Each point is reached from the start by the listed moves, each made once or not at all, plus a little noise. Say if it took an odd or an even number of moves. Then give how often each move was made.
In the rows, zero is written as 128.

Moves:
(1): 142  90  108  187
(2): 138  158  82  122
Start: 118  93  144  124
Points:
132  55  126  183 -> odd (1, 0)
143  84  77  178 -> even (1, 1)

Moves:
(1): 178  129  148  134  171  137  88  136  104  115  132
(2): 155  193  138  110  154  132  149  185  137  153  144
(3): 107  139  159  135  107  176  133  99  130  121  146
(4): 137  133  106  167  122  127  136  104  122  134  142
(5): 105  130  124  118  163  131  140  116  127  117  144
(6): 129  135  99  134  132  169  127  134  125  117  105
(7): 151  91  141  131  128  141  187  116  136  101  129
(8): 106  88  131  174  129  142  126  165  123  151  123
(9): 131  121  98  148  137  142  122  141  207  129  139
Start: 194  137  165  106  123  131  128  101  127  105  198
Points:
206  174  124  177  150  191  153  174  123  143  199 -> even (0, 1, 0, 1, 0, 1, 0, 1, 0)
183  84  161  208  103  246  199  79  124  87  203 -> odd (0, 0, 1, 1, 0, 1, 1, 1, 0)
193  104  173  99  159  144  200  81  133  68  212 -> even (0, 0, 0, 0, 1, 0, 1, 0, 0)
178  64  180  183  112  223  183  111  211  93  222 -> even (0, 0, 1, 0, 0, 0, 1, 1, 1)

Moves:
(1): 96  117  144  123  152  112  156  117  109  131  149  156  89  122  138  129  124  122  117  146  145  143
(2): 123  153  132  129  153  127  98  132  140  101  128  135  131  142  150  123  112  146  124  131  127  124
(3): 138  126  132  122  128  121  128  153  127  150  150  119  134  104  110  110  115  132  147  161  109  135
(4): 145  106  114  136  137  136  128  137  139  121  167  115  145  156  151  122  147  135  126  119  120  131
(5): 118  128  165  164  177  143  131  152  126  160  114  129  133  122  143  144  124  102  131  124  128  148
(6): 99  121  143  116  135  146  141  120  123  131  141  116  123  130  131  120  121  118  128  134  114  122
(7): 128  144  138  137  130  121  180  130  119  127  141  117  144  117  122  128  111  157  145  125  137  117
(8): 128  120  119  116  108  143  124  159  130  113  112  131  121  163  129  134  137  129  145  120  135  134
(9): 131  143  151  139  145  124  114  121  144  134  146  163  120  156  117  138  132  98  143  114  106  102
(10): 124  149  101  106  133  109  140  128  135  133  125  110  130  118  111  129  154  126  134  150  129  128
(11): 116  118  102  116  137  140  137  144  117  126  151  135  149  133  117  102  114  108  127  93  138  131
(12): 112  133  113  123  106  139  119  130  141  134  133  148  163  126  136  116  128  126  136  122  135  126
(13): 142  139  137  123  121  139  144  134  119  129  122  115  139  146  114  132  134  124  119  160  144  132
(14): 100  112  83  123  131  111  147  111  106  114  131  122  117  150  139  121  103  114  142  131  110  141
(15): 130  124  143  117  137  113  141  115  109  130  128  112  133  142  147  121  132  131  133  139  143  128
(16): 119  147  129  113  120  112  127  113  118  129  139  120  133  125  141  143  119  115  136  118  133  150
(17): 132  119  135  141  141  128  124  115  92  136  122  130  135  114  107  150  151  155  124  136  121  120
(18): 136  144  121  107  120  135  122  144  119  159  125  133  130  133  159  131  137  134  121  111  127  112
(19): 139  121  108  92  139  144  105  129  145  131  122  124  120  118  135  152  110  93  148  127  129  116
(20): 124  120  149  121  134  115  103  160  145  121  125  128  160  145  139  178  148  121  96  135  134  91
Start: 133  128  158  152  150  159  127  142  149  120  130  125  91  77  116  126  149  95  109  123  72  129
Points:
55  111  127  93  181  148  143  196  113  65  154  153  141  193  176  130  130  66  96  150  132  127 -> odd (1, 1, 0, 0, 0, 0, 0, 1, 0, 0, 1, 1, 1, 1, 1, 0, 0, 0, 0, 1)
38  108  122  118  221  163  175  176  92  116  236  154  170  133  200  141  135  124  93  98  71  80 -> odd (1, 1, 0, 1, 0, 1, 1, 0, 0, 0, 1, 1, 0, 1, 0, 0, 1, 1, 0, 1)
106  129  147  144  181  157  129  192  69  186  127  112  97  91  146  163  133  81  161  132  38  176 -> odd (0, 0, 1, 0, 1, 0, 0, 1, 0, 0, 0, 0, 0, 1, 0, 1, 1, 1, 0, 0)
100  141  147  77  207  152  121  187  171  140  231  122  177  158  214  155  109  65  162  139  31  43 -> even (0, 1, 1, 1, 0, 1, 1, 0, 1, 0, 0, 1, 0, 1, 1, 0, 0, 1, 1, 1)
131  133  130  114  160  181  189  181  109  145  165  84  119  112  132  143  210  156  134  122  59  103 -> odd (0, 0, 0, 1, 0, 1, 1, 1, 0, 1, 0, 0, 0, 0, 0, 0, 1, 1, 0, 0)
90  122  120  77  158  181  175  249  118  109  216  84  215  195  201  101  128  109  134  140  76  93 -> odd (0, 1, 1, 1, 0, 1, 1, 1, 0, 0, 1, 1, 1, 1, 1, 0, 0, 1, 0, 1)
